Every row gives one point. To make a cloud, some directions were put in groups of two or more. Within a group, all points are equally far from the middle, so they leave a hole (a ring in 2 directions, a hollow ball in 3). The other directions are filled evenly. Then the cloud was stretched, turned, moved and blurred a little. How many holes are there, and how many directions does each take, smallest first?

Cloud:
[-0.38 -0.25 0.05]
[0.46 0.20 -0.07]
[0.10 -0.29 -0.35]
[-0.24 -0.08 0.21]
[0.06 0.25 0.17]
[0.13 -0.05 0.47]
[0.34 0.01 -0.31]
[-0.31 -0.38 0.18]
[-0.04 -0.54 0.13]
[0.17 0.18 -0.41]
[0.12 -0.46 -0.10]
[0.47 0.05 -0.09]
[0.29 -0.36 0.15]
[0.19 0.19 0.32]
[-0.07 -0.23 -0.46]
[-0.03 0.25 0.06]
[-0.02 -0.49 -0.15]
[0.11 -0.47 -0.05]
[0.33 0.17 -0.30]
Holes: 1 (3)

Cloud:
[0.21 -0.55 -0.14 -0.03]
[0.07 -0.35 -0.21 -0.22]
[-0.33 -0.12 0.23 -0.02]
[0.27 -0.45 -0.14 -0.18]
[-0.12 -0.05 0.55 0.02]
[-0.22 -0.44 -0.04 0.23]
[0.57 -0.23 -0.19 0.10]
[0.53 0.07 0.32 -0.16]
[0.22 -0.39 0.19 0.10]
[-0.16 -0.36 0.30 -0.24]
[0.03 -0.24 -0.32 -0.13]
[0.30 0.43 0.44 -0.09]
[-0.20 0.14 0.01 -0.07]
[-0.30 -0.17 0.04 0.27]
[-0.24 -0.31 -0.13 -0.05]
[0.11 0.06 -0.09 -0.32]
[-0.28 -0.02 0.21 -0.31]
[0.29 0.27 0.03 -0.24]
[0.26 0.19 0.41 0.14]
[0.36 -0.15 0.34 0.04]
[0.27 0.09 -0.35 0.06]
[0.42 -0.34 0.05 0.14]
[0.47 -0.24 0.18 -0.09]
[0.17 -0.09 0.41 0.16]
[0.44 0.26 0.35 -0.03]
[0.50 -0.34 -0.30 -0.01]
[-0.20 -0.15 0.45 0.01]
[0.56 -0.23 -0.12 0.11]
[0.42 0.15 0.19 -0.48]
Holes: 1 (3)
